Each row of a before or after table is a point. One or more steps were done to the points. Then noise was added and the rows were shuffled. The steps act on columns, c1 being the first. What was done? A step turns or swaps two columns, mirrors them in a line or flattens them onto one, adds a multiple of one to another, or multiplies or shifts one. Angles are multiples of 10 degrees, from the lower column toward the higher: turns from -170 to 170, lines from 10 to 170 but not 90. Use the fewest steps. Two steps may share a column if one is a turn and the other turns, adds or multiplies; they go together, in the order done. Otherwise the lowest column goes first.

Before (13 x 2):
[[ 2.4  3.5]
 [ 0.7  1.7]
 [ 1.0  0.2]
 [ 1.5 -0.2]
 [ 2.5  1.7]
 [-8.0 -3.2]
 [-3.2  4.2]
 [ 6.5  3.8]
 [ 1.5  3.9]
 [-2.2  3.0]
 [ 2.2  1.1]
 [-9.6  4.0]
 [-3.6 -2.6]]
After, 13 rows:
[[ 0.2  1.1]
 [ 3.9  1.4]
 [-3.3 -8.1]
 [ 1.4  2.8]
 [ 2.0  0.8]
 [ 3.4  2.4]
 [ 2.7 -2.2]
 [ 0.0  1.1]
 [-2.6 -3.7]
 [ 3.9 -9.8]
 [ 4.2 -2.9]
 [ 0.9  2.4]
 [ 4.0  6.3]]
Steps: swap c1 and c2

Before (8 x 4):
[[ 1.5  6.5  3.5  0.2]
 [ 7.8 -0.8  2.8 -1.2]
 [ 2.6 -2.0  4.0  3.0]
 [ 1.5 -2.2  0.3 -3.5]
 [-1.2  2.5 -8.8 -2.5]
 [ 1.7  2.2  0.9  5.7]
 [ 2.2 -3.5  1.5 -4.8]
 [ 3.4  2.6  7.2 -6.0]]
After, 8 rows:
[[ 5.6  2.0 -2.2 -1.4]
 [ 1.2 -1.6 -2.0  5.7]
 [ 2.4  1.4 -7.5 -5.6]
 [-0.7 -6.7  6.5 -2.5]
 [ 1.0  2.0  0.9 -3.7]
 [ 1.7  3.7  0.4 -4.9]
 [ 1.1 -3.8 -6.3 -0.1]
 [ 1.7  3.9 -2.2  3.1]]
Steps: multiply c1 by 0.7; turn c2 and c3 by -150 degrees

Before (8 x 8):
[[-0.9  4.9  3.4 -6.5 -2.4 -1.4 -1.4 -3.6]
 [ 0.1  0.3  1.9 -7.5  0.0  4.2  0.7 -3.4]
 [-0.8  5.2 -0.4  4.7  1.7 -0.8 -5.4  0.1]
 [-2.7  1.6 -2.1  5.4 -1.0 -5.5 -3.8 -3.2]
 [ 6.4 -2.2  4.4  1.7 -6.6  7.6 -1.8  4.5]
 [ 4.8  0.4  1.3 -2.1 -2.9  1.5  4.9  3.3]
 [-3.4  3.8  1.4  2.5 -2.1  0.1  1.5 -1.7]
 [ 3.6 -0.6  8.0 -5.4  0.2  2.4  3.1 -0.9]]
After (8 x 8):
[[ 8.0 -1.7 -2.2  5.5  1.0  1.6  1.0  3.5]
 [10.3 -7.3 -3.0 -2.3  2.0  7.6 -1.5  4.6]
 [-1.3  4.7 -3.1 -6.0 -1.1 -0.9 -3.6 -0.1]
 [ 6.3 -5.0 -3.4  3.9 -5.1  2.1  5.0 -0.6]
 [ 0.4 -1.2 -1.2  2.2 -1.4  4.3  7.3 -3.3]
 [-1.4  0.2 -6.5 -0.4 -0.4 -1.4  6.7 -3.4]
 [-4.4  1.8 -0.5 -4.9  1.8 -5.4 -4.7 -3.4]
 [-5.2  0.5 -4.5  1.1  0.6  0.1 -2.6 -1.8]]
Steps: multiply c1 by 1.6; turn c3 and c5 by -140 degrees; turn c2 and c3 by -50 degrees; turn c4 and c7 by -100 degrees

Before, 10 rows:
[[ 4.8  1.1  3.5 -2.1 -3.0 -1.0 -1.6  4.6  0.7  3.3  4.7 -3.0]
 [-3.7 -2.9 -0.4 -3.1  2.3  0.8  1.2 -2.2 -5.9 -3.7 -2.2  3.5]
 [ 0.1 -0.7 -4.9 -2.1 -3.5  1.2  1.4 -0.1 -2.0  4.1  1.6  3.8]
 [ 4.4  0.6  5.7 -4.2  2.6 -4.7  2.0  0.0 -7.1  6.3 -0.1  1.3]
 [ 3.9  3.7  5.1 -4.4 -3.0 -1.4  0.6  0.2 -6.8  7.8  2.1 -6.5]
 [-3.8  5.9 -4.7 -9.3  2.7 -4.5  7.0 -4.1 -0.7  2.8 -7.1  3.2]
 [-0.2  2.2 -1.7 -6.1  4.3  4.4  4.6 -4.5 -5.0 -2.5 -3.3  7.7]
 [-4.2  0.3  0.9 -2.6  2.1  4.5  3.1 -0.3 -3.0  1.8 -4.7  6.3]
 [ 3.4 -2.8 -4.7 -0.6  0.9  3.4 -2.8  3.0 -1.0  1.7 -1.9 -1.6]
 [ 2.7  0.4 -1.9  2.5 -3.2  1.5 -4.3 -2.9  3.3  4.9  2.0 -0.8]]
After:
[[ -4.9   0.4   4.4  -4.6  -0.6  -4.6  -2.9  -0.2  -7.3   6.0  -4.0   1.4]
 [  0.4   1.2   2.2  -1.7   1.5  -1.0   2.6   4.9   0.6   3.3   4.1  -3.2]
 [  3.5   2.0  -1.5  -6.1  -0.1   4.3  -6.4  -4.5  -5.1  -2.8  -0.9   7.6]
 [ -7.9   4.0   3.3  -4.8   2.4  -1.4   2.1   0.3  -6.6   7.7   0.8  -6.4]
 [ -7.1   0.5   0.9  -2.5   0.2   4.4  -4.1  -0.1  -3.5   1.7  -1.5   6.1]
 [ -4.3   0.3  -1.5   2.0  -0.1   1.8   4.9  -3.2   3.5   5.3   3.1  -0.5]
 [ -8.4   6.1  -3.2  -9.1   2.5  -4.3  -7.1  -4.2  -1.0   2.8 -10.7   3.0]
 [  0.7  -3.2  -2.7  -0.4  -2.4   3.3   1.4   2.6  -1.3   2.3   0.8  -1.6]
 [  1.6  -3.2   0.0  -2.7  -1.3   1.1  -2.8  -1.9  -6.2  -3.7  -2.0   3.2]
 [ -6.4  -0.3  -3.1  -2.3   3.9   1.1   1.1  -0.4  -2.0   4.0   2.9   3.7]]
Steps: add -1.5 times c10 to c1; multiply c3 by 0.7; turn c5 and c7 by -140 degrees; add 0.7 times c6 to c11

Before:
[[ 2.5  1.0  2.1 -6.1  1.6 -1.8  1.7  3.2  2.0  0.5 -1.0  2.6 -1.8 -4.0
   1.7 -4.4  5.7 -6.8]
 [ 2.6  3.3 -3.7 -1.1  2.4  1.7 -1.2  0.8  5.5  5.8  0.9  2.2 -7.5 -3.1
   3.5 -6.1  3.6 -0.9]
 [-1.9  1.7 -0.6 -6.5  5.3 -4.3  4.4 -0.8 -3.4  1.6  4.8 -2.7 -1.8 -1.9
   1.0  1.7 -2.9  6.3]
 [ 2.6 -4.5 -0.5  8.9  0.0  4.7  5.3  0.6 -6.1 -2.7  3.9 -0.3  7.6 -0.3
   4.9 -4.1  0.1 -2.0]
 [-0.7  4.9  1.4 -2.8  1.1 -3.4  2.1 -0.7 -0.2  1.6  1.7  5.2 -1.2 -2.9
  -1.8 -4.0  6.9 -2.5]
 [-1.8  1.6  0.5 -4.3 -1.8 -1.7  0.2  0.5  1.2  2.1  3.2  5.0 -0.5 -1.4
   6.2 -3.7  6.5 -7.9]
 [-8.8  2.7  5.6 -4.0  3.7 -3.1  1.7  0.3 -2.5 -1.1  1.6 -3.7  3.3 -0.8
  -2.9  2.0 -3.7  5.2]
 [-0.2 -3.3  2.4 12.3  1.8  0.0  5.5 -0.3 -8.9 -0.7 -0.7 -2.2  3.4 -1.8
   6.4 -2.1 -1.8 -0.9]]
After (8 x 18):
[[ -6.0   1.7   0.5  -4.1  -1.4  -4.2   0.7   0.6   3.1   1.7  -1.6   5.1
   -0.7  -1.7   6.0  -3.8   6.3  -8.0]
 [ -5.7   1.8  -1.0  -6.5   6.4  -2.5   2.4  -0.6   5.0   1.4   3.4  -2.9
   -1.7  -2.2   1.2   1.4  -2.8   6.2]
 [-12.9   3.0   6.0  -4.2   4.0  -1.3   0.4   0.1   1.4  -1.1   2.5  -3.8
    3.0  -0.7  -3.2   1.9  -3.7   5.6]
 [ -4.7   5.1   1.2  -2.9   1.7  -4.0   1.3  -0.6   1.6   1.3  -0.1   5.4
   -1.0  -2.8  -2.0  -3.8   6.8  -2.1]
 [ -4.3  -3.1   2.2  12.4   3.4  -0.1   4.7   0.0  -0.3  -0.2   8.7  -2.0
    3.4  -1.6   6.4  -2.1  -1.8  -0.3]
 [ -1.8   0.9   2.3  -6.2   1.8  -3.8   1.0   3.4  -1.4   0.2  -1.8   2.8
   -1.6  -4.0   1.8  -4.4   5.8  -6.8]
 [ -1.5  -4.7  -0.6   8.8   2.0   4.3   5.1   0.4   4.0  -2.8   6.1  -0.4
    7.6  -0.3   5.2  -4.1   0.3  -2.1]
 [ -1.3   3.5  -3.3  -1.3   2.2   1.4  -1.4   1.3   0.7   5.9  -5.8   1.9
   -7.9  -3.0   3.5  -5.9   3.2  -0.6]]
Steps: shift c1 by -4.0; turn c5 and c7 by -20 degrees; add 0.3 times c18 to c6; turn c9 and c11 by -90 degrees
